Each point is reached from the start by the listed moves, each made once or not at all, plus a little noise. Say if it took an odd or an even number of moves. Then give how often each move was made.

Moves:
(1): [ 0.46  0.26  0.05  0.28 -0.01]
(2): [-0.38  0.68  0.22  0.18  0.24]
Start: [-0.11  0.04  0.18  0.29  0.22]
Points:
[0.37 0.29 0.21 0.59 0.24] => odd (1, 0)
[0.00 0.96 0.45 0.73 0.39] => even (1, 1)

Moves:
(1): [ 0.48  0.26 -0.10 -0.23 -0.13  0.02  0.02 -0.14]
(2): [-0.25  0.38 -0.37  0.20  0.23  0.07  0.15 -0.02]
(3): [ 0.11  0.31  0.36 -0.09  0.12  0.13 -0.23 -0.21]
(4): [ 0.16 -0.09 -0.22  0.49  0.26  0.14 -0.14  0.17]
(5): [ 0.02 -0.08  0.07 -0.40  0.40  0.00  0.59  0.03]
(6): [ 0.00 -0.18 -0.10 -0.06 -0.12  0.42 -0.01 -0.10]
Start: [-0.10  0.37 -0.36  0.01  0.06  0.14  0.01 -0.19]
Points:
[-0.20  0.58 -0.91  0.29  0.96  0.36  0.61 -0.03] => odd (0, 1, 0, 1, 1, 0)
[-0.08  0.90 -0.53  0.19  1.08  0.48  0.35 -0.25] => even (0, 1, 1, 1, 1, 0)
[ 0.41  0.97 -0.76 -0.10  0.83  0.93  0.40 -0.46] => even (1, 1, 1, 1, 1, 1)

Moves:
(1): [-0.01  0.34  0.10 -0.04 -0.17  0.04 -0.04 -0.16 -0.37 -0.28 -0.11 -0.13
  0.88]
(2): [-0.39  0.51  0.04 -0.03 -0.24 -0.18 -0.29 -0.18  0.24  0.16 -0.34 -0.07
  0.31]
(3): [ 0.11  0.29 -0.05  0.36 -0.02 -0.05 -0.19  0.07 -0.24  0.28  0.19  0.07
 -0.19]
(4): [ 0.25  0.14 -0.58  0.18 -0.32  0.14  0.13 -0.21 -0.01  0.25  0.13  0.22
 -0.18]
(5): [ 0.48  0.10  0.14 -0.11  0.81 -0.38  0.12 -0.50  0.27  0.24  0.17  0.02
 -0.05]
(6): [ 0.37  0.25  0.06  0.17 -0.13  0.34  0.13  0.31  0.24  0.31 -0.11 -0.16
  0.08]
(7): [-0.14 -0.04  0.44 -0.13  0.15  0.03  0.65 -0.16  0.24 -0.25  0.30  0.53
  0.08]
(8): [-0.24 -0.05 -0.18  0.09  0.30 -0.43  0.15  0.06  0.18  0.08  0.15 -0.08
  0.40]
(9): [ 0.42 -0.09  0.11  0.02 -0.27 -0.43 -0.17  0.12  0.36 -0.24  0.01  0.09
  0.10]
(10): [-0.10  0.02  0.11 -0.20 -0.04 -0.24  0.04  0.16 -0.17  0.35 -0.10  0.20
  0.11]
(11): [-0.03  0.08 -0.17 -0.07  0.45 -0.10 -0.22  0.19  0.25  0.00  0.30  0.47
  0.04]
Start: [ 0.41 -0.08  0.21  0.33 -0.22  0.80  0.25 -0.16  0.38 -0.32 -0.41  0.07
 -0.37]
Points:
[ 1.62  0.21 -0.17  0.78  0.02  0.14  0.15 -0.73  0.82  0.20  0.14  0.51
 -0.68] => even (0, 0, 1, 1, 1, 0, 0, 0, 1, 0, 0)
[ 0.69  1.16  0.20  0.61 -1.07  0.32  0.34 -0.61  0.67 -0.40 -0.18  0.74
  0.64] => even (1, 1, 1, 1, 0, 0, 1, 0, 1, 0, 0)
[-0.13  1.10  0.18  0.56 -0.60  0.15  0.67 -0.55  0.14  0.26 -0.30  0.92
  1.12] => odd (1, 1, 1, 1, 0, 0, 1, 1, 0, 1, 0)
[ 1.18  0.42 -0.24  0.74  0.32  0.55  0.44 -0.85  0.32  0.48  0.18  0.48
 -0.70] => odd (0, 0, 1, 1, 1, 0, 0, 0, 0, 0, 0)
